Every row gives one point. The window is the flat piece filled in between its corners: a triangle in 3 columns, a solid with four corners in 4, and so on. A path goes straight from each point to the next, and from the last back to the first. List the points from which the path goes on through the window.
(in the rows, 128 means zero)

Window:
[[116  96 145 135]
 [163 173 108 108]
 [154 148  76  98]
 [ 41 120  99 131]]
Path:
(1): [ 42  97  98 105]
(2): [ 56 124 101 106]
(3): [ 58 122  97 145]
(4): [165 153  73 156]
(5): [136 141  88  58]
(6): [154 169 119  70]
(7): [155 161 102 140]
(8): [173 187  84 131]
(9): [157 181  98  74]
(10): [ 50 121 109 101]
(11): [ 83 130  85 148]
(12): [ 48 102 109 152]
Through the window after points: 2, 4, 6, 10

Window, 6 rows:
[[209 163  68 122 142 108]
 [ 73  87  85  92 145  97]
 [ 92 147 108 123  89 141]
 [ 97  80 128 237  83 204]
 [109  81 127  98 113 104]
 [104 130 126 105 157  90]]
Path:
(1): [ 94  97 115 180  70 111]
(2): [ 86 121 139 185 107  59]
(3): [ 78  98 102  90 122 185]
(4): [ 97  76  84  70 194 149]
(5): [105 123 100 122 118  92]
(6): [ 72 109  71 128 121  39]
(7): [117 118 110  99 132 154]
(8): [115 128  98 138 114 220]
Through the window after points: 4, 6

Window:
[[110 124 101 100 249 136  91 169]
 [167 100 115 168 141  77  94 100]
 [168  97 112  41 108 214 104 155]
 [ 96 136 135 124  80  96 132 119]
 [104  69  88 121 142 106 106 153]
 [129  54 129 137 121  83 173  96]
 [118 156 202  58 148 144  16 193]
 [144  92 117 152 172 146 121 173]]
Path:
(1): [175 111 112 125 152  80 121 150]
(2): [136  92 100 113 149 117 115 176]
(3): [121  84 127 136 149 149 112 127]
(4): [ 91  96 120 140 134 158  68 109]
(5): [132 112 114  90 123 102 140 161]
(6): [147 137 138  76 159 127  94 197]
(7): [113 111 157 104 157 154  55 153]
(8): [110  70 149 124 109 127 110 103]
(9): [136 100 133  88 133  90 130 132]
(10): [132  86  75  97 155  67 141 182]
(11): [ 91  92 134 141 123 154  79 115]
(12): [ 98  97 152 133 170 166  80 114]
(13): [138 114 131  91 137 105  84 191]
(14): [168 129  94 103 162  72  83 211]
(15): [ 86 125 159 127 152 187  77 108]
(16): [ 99  91 122 174 172 140  62  86]
Through the window after points: 2, 4, 6, 10, 12, 16

Window:
[[163 129 127 104 104  92  76 153 169]
 [205 160 154 111 177 127 169 154 132]
 [113 156 145 115 118 102 163 140 111]
 [102 157 100 134 129 154 120 129 102]
 [130 113 147 154  92 174 133 152 125]
 [134 111 113 144 110 147 144  99 142]
 [111  95 118 176 132 136 131 142 110]
 [164 127 179 156 131 131  89 114 159]
 [  7  60 138 101 124 190 156 129  76]]
Path:
(1): [137 106 145 139  93 155 126 142 100]
(2): [136 113 127 126 101 119 115 127  82]
(3): [112 136 124 131 131 145 145 157 147]
(4): [ 97 129 152 161 148 135 137 150 169]
(5): [150 116 123 122 112 134 124 140  80]
(6): [189 123 115 141 132 165  98  91  75]
(7): [121 112 145 141 133 151 134 147 153]
(8): [ 93 137 128 145 138 123 156 152 147]
(9): [123 113 143 111 113 136 130 127  98]
(10): [134 101 133 124 124 118 106 116  63]
(11): [109 146 129 131 143 156 166 150 178]
(12): [102 134 128 127 118 121 121 150 174]
(13): [162 100 142 110 110 132  96 129 104]
(14): [129 106 143 130 112 130 109 122 105]
(15): [104 120 129 135 109 140 122 142 156]
(16): [106 148 133 158 125 172 145 152 167]
Through the window after points: 8, 12, 16

Window:
[[150 162 156 138  89  24 178 145 126 131  84]
 [136 126 128  96 125 130 110 123 170 129 121]
 [ 73 182 124 154 101 141 117 128 140 100 132]
 [ 80 102 228 249  81  91  93 110 105 138  96]
 [105 133 138 103 137 116 124  92  75 131 148]
 [149 135 130 116 130 134 128 119  97 114  96]
 [106  83 115 118 165 141 130 159 103 127 124]
 [120 171  56 183 118  61 171 106 144 121 117]
 [158 110  98 110  64 126  95 101  56 140 189]
 [110 149 153 103 124 106  68 126 116  82 120]
 [119 156 100 141 149 126 107 148 137 159 115]]
Path:
(1): [104 129 106 110 107 118 127 122 132 136 102]
(2): [109 141 129 127 105 104 116 101 103 135 105]
(3): [156 178 149 150 129 111 134 113 114  80 177]
(4): [160 170 151 194 147 123 139 149 119 103 146]
(5): [ 85 108 101 111  74  89 105 110 142 142  82]
(6): [ 88 145 109 133 100 106 116 123  98 124  96]
(7): [116 152 142 144 131 108 121 126 107 109 144]
(8): [163 130 145 141 152 107 118 134 148 112 152]
Through the window after points: 8

Window (12 x 12):
[[192 131 147 173 134  56 162 141  91  33 116 152]
 [125 137 243 138 122 119 102 155 189  81 172 122]
 [142  88 130 166 181 107 157  99  96 109 134 131]
 [ 89 117 164 105 129 152 144 114  64  74 118 151]
 [152 140  78 115 126 128 122 123  79 116 164 161]
 [ 69 143 157 147 191 186 165 186 202 151 120  70]
 [ 86  63 147  94 132 135 188 126 122 111  99  98]
 [176 142 174 118 163 151 130 149  86 192 192  90]
 [107 216 141 121  81 170 144  65 125 149 125 162]
 [125 152 143 249  88  71 135 129 108 134  81 152]
 [134 204 119 125 119 124  48  97 130  95  63 145]
 [ 88 161 164  98 180  83 120 156 168  86 105 142]]
Path:
(1): [182 144 148 138 130 131 141 156 125 123  91 199]
(2): [102 138 125 125 150 109 119  99  73 106 200  54]
(3): [ 95 134 147 120 126 119 140 104  98  95 132  99]
(4): [117 113 157 120 142 148 144 131  99  97 101 166]
(5): [127 124 151 139 138 130 150 125 123 106 100 161]
(6): [ 90 151 135 155 147 100 125 144 139  64 135  72]
(7): [102 156 134 191 104  80 124 108  97  96 126 109]
(8): [153 146 139 178 121 119 129 140 123 142  85 177]
(9): [133 123 160 122 148 143 147 140 115 123 109 180]
(10): [112 133 128 146 136 110 129 100  79 100 164  61]
(11): [ 68 157 118 110 116  88 133 108  85 101 164  73]
(12): [171 127 162 154 131 161 159 124 142 125  82 196]
(13): [149 127 159 136 155 105 141 146 131  94 115 162]
(14): [100 174 143 129 130  79 126 127 119  65 136  95]
(15): [116 151 132 143 141 110 138 125 120  95 128 114]
(16): [140  90 162 166 146 148 150 138 145 120  90 202]
Through the window after points: 1, 3, 7, 9, 11, 13

Window (14 x 14):
[[132 184 142 146 119 150 179 165 113 113 182 161 249  81]
 [167 133 192  90 103  39 175  72 164 186 126  99  57 158]
 [ 90 199 138 210 147 157 115 191 131  68  72 197 103 150]
 [ 95 185  76 121  75 182 123 109 147 108 155 155 208  86]
 [141 175 168 168  90 142 109  19  85 165 186  77 206  92]
 [135  57  72 105 119 130 201 188  92  69 163 148  96 124]
 [105 109 203 101 134 106 136  76 185 184 180  64  80 206]
 [150 109 196  62 168 141 135   9 145 208 116  66 124 141]
 [ 96  81 220 107  97 110 166  96 166 114  85  87  82 152]
 [ 31 157 153 109 159 112 120 150 119  28 121 212  84 146]
 [ 28 190 169 143 104 116 114 170  86 157  88 176 126 170]
 [137  47 157 142 129 100 102 168 162 105 113 198  90 114]
 [169 187 146  95  76 154 107 133  90 107 165 114 213 140]
 [127  61 138 148 162  29 128 131 173 109  70 113 111 167]]
Path:
(1): [137 149 184 103 134 113 150  52 149 155 105 123 127 177]
(2): [126 138 155 140  88 119 165  74 143 114  75 205 150 225]
(3): [111 133 162 105 147 113 123 170 137 128 145  87  94  99]
(4): [114 143 175 107 147 103 125 130 161 112 127  88 123 102]
(5): [121 111 135 137 100 117 148 110 130 125 122 151 155 168]
(6): [182 145 189 145  61  85 208  49 130 127 106 177 144 199]
(7): [122 136 167  97 126  94 127 119 146 158 141  97  94 135]
(8): [ 68 145 134 127 159 117  43 149 136 103 123 115 130  45]
(9): [ 97 150 148 143 107 141 153 134 121 111 121 166 148 165]
(10): [109  92 167 129 116 116 152  85 174 130 142 140 135 182]
(11): [110 150 170 126 138  93 120 149 128 127  93  88  80 129]
(12): [106 170 149 117 134 118 110 149 138 133 127 115  77 108]
(13): [129 125 174 141  97 135 183  85 120 110 140 181 182 187]
(14): [149  83 171 132  84 108 154  59 127  85 151 211 154 201]
(15): [112 121 148 124 140 121  97 184 155 144 120 110 102  89]
(16): [ 61 130 202 127 136 136  56 131 146 157 153  76 105  55]
Through the window after points: 4, 6, 10, 14

Window (14 x 14):
[[130 118  90 106 174 158  88 118 111 116 167 155 117 155]
 [159 121  53 118 105 167 157 168  93  77 124 138  99 170]
 [ 91 135 110 123 136 115 225  87 171  93 103 136  73  97]
 [155  73 167 125 142 142  77 123 138 117 161 146 118 117]
 [104 155 106 249 126 152 101 146 153 101  92 125 115 141]
 [109 144 110 110 152 128 150 166 104 112 107 117  72 126]
 [177 121 108 119 143  71 175 122 141 116 112 105 132 149]
 [139 108  95 118 119 112 168 134  96 145 115 133 168 121]
 [101 158 129 244 152 180 114 185 135  81 241 124 144 159]
 [ 69 177 112  84 129 111 179 110 172  27  88  99  86  76]
 [187 156 109 151 143 118 164 144 117 145 122 191 154  91]
 [146  98 141 130 218 128 158 143 109 112  97 174 165  91]
 [142 132 144 121 157 145 165 130 196 133 132 104 149 110]
 [101 133  77 110 113 106 141 198 196  85 154 191 126 113]]
Path:
(1): [109 159 123 131 132 146 145 145 132  99 124 144 120 150]
(2): [110 157 138 138 138 153 142 146 114  94 120 171 137 156]
(3): [139 116  81 182 138 114 131 144 142 108 134 125 103  99]
(4): [134 114  74 151 148 123 164 119 149 100 119 116 117  75]
(5): [120 142 133 136 140 125 165 131 146 109 121 144 113 141]
(6): [118 167 157 152 101 134 142 162 121 111 115 158 128 202]
(7): [123 117  57 184 161 144 128 134 155  89 116 111 105  71]
(8): [143 111  55 137 151 132 116 150 126 121 166 113  98  93]
(9): [122 140 146 106 147 136 156 134 137  85 109 187 151 177]
(10): [111 170 159 118 129 122 174 116 148 109 117 176 122 168]
(11): [140  94  70 152 148 127 151 137 147 100 127 104 101  75]
(12): [115 116  88 151 157 145 140 142 145  95 140 131  96  80]
Through the window after points: 4, 6, 8, 10

Window, 14 rows:
[[191 145 131 188 115 190 145  99  62 135 120 110 129 145]
 [168 127 105 199 133 135 119 169 112 124 140 121 156 118]
 [124  96 136 163 113 145 149 197 124 138 120 208  95 128]
 [128 139 132 119  76  96 144 142  82 101 148 145 145 134]
 [152 165 106  93  98  83 112 132 121 139 144 130  94 117]
 [112 188 100 111 145 103 144   7 114 110 105 133 146 128]
 [139 103  93 107  90 106 166 163 128 140 115 119 128 120]
 [139 106  97 122 129  92 131 189  76 118 106 155 102 150]
 [ 76 154 119 132 105  60 118  57 134 143 101 109 110 157]
 [ 90 140 135 111 153 143 105  42 123 116 131  96 131 146]
 [153  60 149 155 147  78 127 133 121 171 140 151 126 121]
 [205  86 143 174 113 112 116 136 131  91 110 113 119 115]
 [160 119 136 178 148 145 187 175 116 118 157 156 104 178]
 [105 176 158 160 166 138 160  57  90 116 114  88 115 105]]
Path:
(1): [119 101  82 136 122  98 139 143  85 143 140 137  96 117]
(2): [163 131 141 129 124 112 138 161 118 108  92 142 140 158]
(3): [132 159 151 127 142 103 130 136 119 155 108 148 123 150]
(4): [116  85  80 134  87 112 154  99  85 104 163 122 125 111]
(5): [112 134  65 187 114 127 147  97  93 123 153 135  86 133]
(6): [149 143 174 140 157 131 164 127 115 120 118 124 132 147]
(7): [140 133 134 126 131 112 119 122 106 133 122 135 143 137]
(8): [138 113  95 148 106 136 149 103 129 117 136 120  95 135]
(9): [127 107 110 171 144 106 137 121 117 101 148 104  97 120]
(10): [141 170 135 128 116 140 151 124 101 135 106 150 141 153]
(11): [155 130 151 121 148 120 139 148 108 140 108 139 128 149]
(12): [135 115  97 170 125 117 145 141 110 116 135 137 102 138]
Through the window after points: 1, 5

Window:
[[142  28 151  83 118 182 109   9 120 113 136  75 123 158]
 [133 142 119  85  77 125 131 203 145 149  58 156 209  95]
 [ 53  68 123 109 100 157 120  61 143 113 136  40  90 120]
 [134 123 153 187 137 152  93  98 153 223 137 174 140  92]
 [123 159 125 166 139 181  86  84 130  82 168 162 105 125]
 [144 136 154 179  78 151  67  91  90 142 133  84 150  90]
 [215  45 236 163 102  64 215 146 158 179 150 120 149  69]
 [158 183 102 121  88 141 210 230 118 209 130 149 237 129]
 [144  60  88 186 198 153 100  24 132 105 127  83 117 110]
 [151  57 196 100 172 170 117 102 133 138 119  31  93 116]
 [ 93 195 165 168 135 145 124  61  78 147  97 159 151  89]
 [105  38 164 119 179 120  87  74 117 117 183  80 156 125]
 [146 136  89  83 164 110  80  20 152 118 173  72 107 138]
 [123 158 116 192 121 113  94 133  71 173  97 181 115 158]]
Path:
(1): [145 149 218 171 131 114 112  68 186 115  99 100 129 164]
(2): [131  58  93 107 129 171 109 129  74 179 151 110 151  59]
(3): [141  85 129 112 133 156 108 101  83 133 144 107 122  70]
(4): [148 121 162 177 110 129 117  95 143 144 126 111 148 130]
(5): [104 146 167 161 161 115 123  50 234 117  80 110 158 144]
(6): [162 107  75  87 125 154  76  80  40 152 220 101  89 101]
(7): [166 104 120 116 115 158 135 135  94 151 153 161 120  58]
(8): [141 142 168 188 147 110  97  89 144 164 102  99 198 173]
(9): [138 145 174 167 115 123 101 106 163 139  98 150 181 143]
(10): [ 94 141  83 114 145 158 143  91  26 161 127 117  99  61]
(11): [152  68 124 122 142 142 138  86  93 173 156 130 115 108]
(12): [118 122 167 169 139 119 122 101 176 115 100 106 151 138]
(13): [112 126 183 138 142 124 151 109 158 155 114 101 144 188]
(14): [146  79  61 120 125 169  90  73  82 127 157 132 109  26]
(15): [148 124  69  71 147 163  99 106  43 125 172 122 127  93]
(16): [112 134 137 151 118 142 105  96 146 145 110 113 146 137]
Through the window after points: 1, 3, 5, 9

Window:
[[118  99 178 105 136 196 105 130 143  74 133 144  83  90]
 [137 137 144  69 110 128 185 197  57  42  76 122 111 191]
 [108 134 113 152 183 128 136 114 171  83 154  57 139 120]
 [198 164 149 115 169 113 112 104  76  60  95 187 152 117]
 [118  89 119 104 109 146 137 123 141 160 123  54 135 170]
 [109  84 187 103  89 158 117 172 101 136 184  67 119  88]
 [ 55 163 101 136  70 171 126  91 115 123 113  33 181  99]
 [113 103 171 162 103 128 144 118 110 113  85 138 134  98]
 [119 137 120 120 149 151 159 172 115 160  92 108  95 123]
 [110 118 118 116 183  91  89  91 117 141  70  68  93 123]
 [ 65 191 193  85 167  76 130 158 152 223  56 173 176  75]
 [ 57 235 124 145  54  92 154 158 139  98 120 124 123 152]
 [ 52 205 226 120 159 122 144 144  80 169 204 141 194 149]
 [107 132 159 217 114 147  43 137 130  72 149  96 159 134]]
Path:
(1): [ 40  92 122  96 133 110 109 145  99 162 151 136 207 152]
(2): [ 54 102  82 103 126  93 123 123 117 147 154 156 139 113]
(3): [155 187 203 152 135 175 136 128 121  75  48  68 126 133]
(4): [131 174 170 127 127 129 152 145 122  97 111  91 118 124]
(5): [ 58  75 102 142 111 145 111 152 105  97 143 160 171 147]
(6): [ 72 118 120 112 120 118 103 134  98  86 181 139 159 134]
(7): [157 166 179 172 136 167 154 122 154 126  71  38 102 119]
(8): [157 155 249 157  88 189 144 130 168  75 102  97 136 129]
(9): [ 74 112 107  90 159 143 101 131 100 120 143 139 109  92]
(10): [ 70  98  93 115 134 146 114 156  79 136 134 125 153 150]
(11): [126 129 191 120 115 129 116 126 134 123 133  54 107  86]
(12): [136 169 184 131 133 158 147 131 129 123 128  87  98 125]
Through the window after points: 8, 10, 12

Window (14 x 14):
[[109 109 128 156 212 174  95 178 140 185 206 174 161 154]
 [ 57   7 191 145 150 134 147 113 117 151 158 129 110 176]
 [132  74  84  71 140  92  77 129 147 164 131 121 110 126]
 [141 168 124 148  40  74 166 182 169 171 178 185 124 135]
 [126 181  84 111  90 125  78 131 165 143 214 204 220 142]
 [121 156 163 129 139  85 154 112  89 192  81 230 163 100]
 [152  79 150 120 114 103  93  77  70  57 168 162  76  56]
 [140 149 101 125 128 133 156 107 150 114  75 188 102 107]
 [170 122 126 112 160 104 151  94  86  73 131 165 130 172]
 [164 149  86  90 114 129  61  32 105 152 178  76 146 159]
 [140  79 199  99 177 141 155 112 196 146 132 162 115 141]
 [102 220  98 171 160  48 108  96 141 106 187 113 153  94]
 [127  93 192 143 118 136 137 200 144  51 120  74  97 188]
 [ 74 145 121  90 160 120  71 112  79 140 202 138 107 161]]
Path:
(1): [150 132 129 134 123 130  85  67 125 139 143 142 137 163]
(2): [111 120 120 151 138 112  82  97 126 112 141 183 111 137]
(3): [175 143 135  77 129  95 204 150  76 122 153 105 161 138]
(4): [142 122 150 105 128 147 150 120 108 135 178 130 146 104]
(5): [129 133 107 135 119  84  88  96 139 127 148 152 109 143]
(6): [156 132 154 172 124  77 127 110 130 132 117 204  96 173]
(7): [ 91 157 120  76 117 129 156 156 143 169 168 130 184  64]
(8): [122 136 110  60 133 133 143 132 110 145 170 114 200  65]
(9): [130 141 130 141 149  99 116  94 130 148 143 194 120 141]
(10): [130 131 117 127 123 106  84 133 134 137 164 183 138 154]
(11): [127 174 115 106 114 154 196 118 161 134 208 149 221 114]
(12): [ 94 162 106  70 148 129 139 113 120 146 169 132 165  84]
(13): [163 122 118 167 126  80  68  53 134 153 171 152 118 174]
(14): [141 120 137 150 125  95 100 112 138 142 155 155 130 156]
(15): [114 131 119 104 165 133 151 136 127 117 155 140 142  88]
(16): [107 148  75  59 155 100 136 145 106 143 200  79 133  93]
Through the window after points: 4, 6, 10, 16

Window, 14 rows:
[[137  53  36 114 121  81 123 167 121 107 171  33 106 109]
 [160  90 212 186 168 124 147 197 149  83 130 148 164 168]
 [ 99 131 126 134  40 228 135 141  87 136  95 149  74 156]
 [111 142 156 147 130  45 190 110 177 177 141  94 101  78]
 [105 126 174 152 152 116  60  83 129 182 134 136 203 133]
 [180  99 138  71 197 121 151 141 159 128 155 118 118  79]
 [103 134 137  83 152  85  92  84 170 101  62 196 103  55]
 [ 97 130  91 145 186  99 211  96 102 114 177  65 101 116]
 [189  75 157 115 178 122 187  75 188 141 137 182 137 158]
 [175 142  69 107 170 105  72 135 140 147 102 179 171 110]
 [138 155  60 117 110 123 108 109 122 107  96  13  52 120]
 [157 178 152  36 148  96 185  96 106  29 126 179 182 133]
 [132  70 114  82 126 104 150 139  90 186  78 132  37 126]
 [147  74  14  99 132 179 112 138  95 140  65  53 178 112]]
Path:
(1): [111 141  89  80 137 139 144 117 167 134 121  94  97 135]
(2): [112  92  55  75 151 147 136 140 175 118 146  80 162 143]
(3): [161 151 174 180 131 104 117  83  77 138  91 146 110  86]
(4): [189  82 130 129 107  89 222  79  50  94 118 119  66  64]
(5): [117 105 127 118 151 125 132 152 134 147 114 123 107 148]
(6): [ 70 171 138  52 176  88 107 149 167 130 186 180 114 165]
(7): [194  56 142 177 125 134 166 113 106 128  73 100 159  81]
(8): [164  83 102 125 117 102 129 113 126 114 135 108 113 104]
(9): [ 87 140  72 101 197 124 137 198 149 127 120  46 121 167]
(10): [ 56 157 137  38 195  83  88 164 198 141 127 158  41 102]
(11): [192 101 123 145 113 121 171  69 104 100  98 124 182  94]
(12): [192  91 114 141 115  81 151 100 105 116 134 174 114 100]
(13): [100 150 160  86 180 116 147 121 172 116 129 109 128 130]
(14): [ 63 134 133  51 121  95 160 124 161 136 109 152 134 111]
(15): [210  92 124 173 189 114  74  74 129 107  82 156  85  81]
(16): [161  93 137 133 132  87 134  97  72 127 113 149 126  89]
Through the window after points: 4, 8, 10, 14
